Every row gives one point. Each copy is the shape, with its points in the same order, stretched, turned, moved and blurred by noise. Is it also mirrored, or only turned?

Shape:
43  7
-14  50
2  20
-6  30
-1  -44
Copy 1:
34  -34
-30  -22
-3  -12
-22  -14
27  35
Copy 1 is: mirrored
Copy 2, 5 rows:
35  -40
-60  -24
-17  -12
-38  -17
45  47
Copy 2 is: mirrored
Copy 3:
-39  5
9  46
-2  18
2  28
3  -31
Copy 3 is: mirrored
Copy 4:
-30  -45
-28  25
-12  -7
-14  10
37  -41
Copy 4 is: mirrored

Shape:
10  -34  -4
7  -10  17
-25  10  27
-33  13  -4
-33  -1  13
-36  -38  -4
10  14  -12
3  -23  -22
Copy 1, 8 rows:
43  -18  15
8  -33  7
-23  -32  -35
-5  3  -34
-6  -19  -37
43  -16  -38
5  14  16
46  6  9
Copy 1 is: only turned
Copy 2 (8 x 3):
-10  -33  5
-8  1  20
-36  31  18
-39  19  -20
-48  14  3
-60  -29  -7
6  10  -16
-12  -31  -19
Copy 2 is: only turned

Shape:
-9  24  -28  -3  -34  -17
-24  -1  7  2  -17  18
20  11  -20  -8  11  -6
-13  16  6  14  10  4
-7  -13  11  23  -25  23
1  1  6  -5  7  -12
6  -4  7  6  8  -9
0  -32  -13  21  -9  8
-23  6  27  4  -2  19
-8  16  34  -14  31  8
13  1  7  13  -22  -14
-2  -6  15  -5  -5  14
Copy 1, 12 rows:
-42  19  -1  -20  9  0
5  -3  30  -18  12  -2
6  17  -23  -4  -4  12
7  5  12  7  29  5
10  -33  22  -11  7  4
11  12  0  15  -7  -10
16  0  -3  13  -8  -2
16  -27  10  1  -27  26
19  1  30  1  24  -9
36  31  11  19  24  -21
-8  -13  -6  7  -6  -11
20  -2  13  -6  2  -7
Copy 1 is: mirrored
Copy 2 (12 x 6):
-60  18  10  -3  -10  19
-11  32  -12  3  9  -3
-26  -23  11  -9  -19  -8
-7  -5  -6  4  17  10
12  34  11  2  11  10
-16  -6  -2  20  -13  -2
-4  -8  6  16  -9  5
20  12  3  -7  -20  21
-2  17  -12  12  23  -10
-5  -18  -19  27  16  -34
-21  15  25  25  -5  18
-2  13  -4  12  -1  -15
Copy 2 is: mirrored
Copy 3 (12 x 6):
-11  -31  6  38  4  -37
-5  31  0  25  -5  -20
1  -19  -16  -4  18  6
-19  11  -15  15  -12  13
20  24  13  18  -27  4
-17  5  2  -11  7  2
-7  3  7  -10  -8  14
20  12  32  16  2  19
-13  37  -15  11  -20  -7
-22  32  -37  -22  -8  4
0  -17  19  -8  -24  -5
6  21  -6  -7  -8  -8
Copy 3 is: mirrored
Copy 4, 12 rows:
32  12  10  4  -37  -5
-18  -19  -13  -33  -18  9
23  5  2  34  0  -12
-6  -13  10  -6  0  -11
-36  -10  -10  -16  -28  30
9  6  0  5  13  -2
-3  7  -1  10  14  5
-35  23  -17  12  -26  10
-19  -31  -3  -35  5  8
1  -35  1  -18  42  -11
4  15  8  4  -8  27
-15  -21  -12  -19  7  16
Copy 4 is: mirrored

Shape (13 x 9):
18  22  -11  -19  -3  -4  40  -14  -20
-2  -43  -9  -36  -2  -3  42  22  -2
-5  -3  -14  2  6  17  -25  4  12
-2  -22  5  -22  -12  10  53  -13  -11
-31  22  -10  -26  -13  -2  -1  -16  11
3  17  -5  11  6  1  -18  -9  -43
21  -16  54  6  6  -9  -6  10  1
18  -2  9  -5  -13  24  10  -15  -36
22  21  -13  -10  14  -8  -23  -7  5
-13  23  13  -9  19  3  -17  -11  0
-25  6  -4  49  25  -2  2  9  6
17  5  1  -35  -5  38  -21  31  -17
15  -19  9  -4  43  -3  1  -4  9
Copy 1:
11  -17  -18  8  -28  -14  22  8  -9
-15  -16  -16  -26  0  22  28  -13  -18
-16  24  -1  -7  13  0  14  15  1
-9  -40  -17  -9  -6  -2  9  -9  1
-20  -1  -18  -1  -18  -20  -20  2  -3
17  10  3  9  17  -14  8  13  -16
5  -13  34  13  14  35  -30  6  2
15  -13  -10  18  12  -5  14  1  2
7  21  -6  8  -9  7  12  33  -10
-16  1  6  14  2  -10  -16  16  -16
-22  2  38  -24  11  -28  2  13  6
-6  26  -14  28  14  21  31  -9  -22
-12  -9  11  -6  18  20  15  31  -17
Copy 1 is: mirrored
Copy 2:
-23  -29  -5  -21  -9  8  -21  14  -17
-18  -11  30  1  -34  36  6  21  -10
25  9  13  2  -8  -21  -5  -25  18
-30  -2  11  -4  -30  10  -2  25  -20
17  -9  12  -17  0  -14  -23  31  -4
17  -25  -10  -7  18  -24  5  -30  -20
-4  -10  1  41  18  -11  11  -18  24
-3  -25  -2  1  -18  -22  0  -16  -24
16  -21  -9  -8  11  -8  -10  -13  26
10  -10  8  -11  23  -35  -9  0  15
3  42  5  8  29  -6  -4  -30  17
22  -38  31  1  -27  -33  -22  -30  -5
-18  6  5  -7  10  -2  22  -9  37
Copy 2 is: mirrored
Copy 3 (13 x 9):
22  -9  49  -13  28  -10  -13  -11  -15
5  9  -9  -18  51  31  19  -30  -2
-6  4  -2  4  -28  18  -14  -2  -9
10  17  23  -10  38  -13  14  -30  -11
18  -11  6  -25  -9  -19  -25  -33  14
-31  -10  27  1  2  -3  -32  24  -23
-25  -20  0  -4  27  -16  46  41  26
-15  15  43  -14  8  -4  4  9  -22
11  -9  27  -5  -8  12  -30  20  8
-13  -20  17  4  -9  -11  -13  1  24
-25  -28  -21  48  -8  -23  -10  -1  -35
-15  -8  22  -33  -15  60  22  -1  6
-12  3  13  30  20  15  -3  13  19
Copy 3 is: mirrored
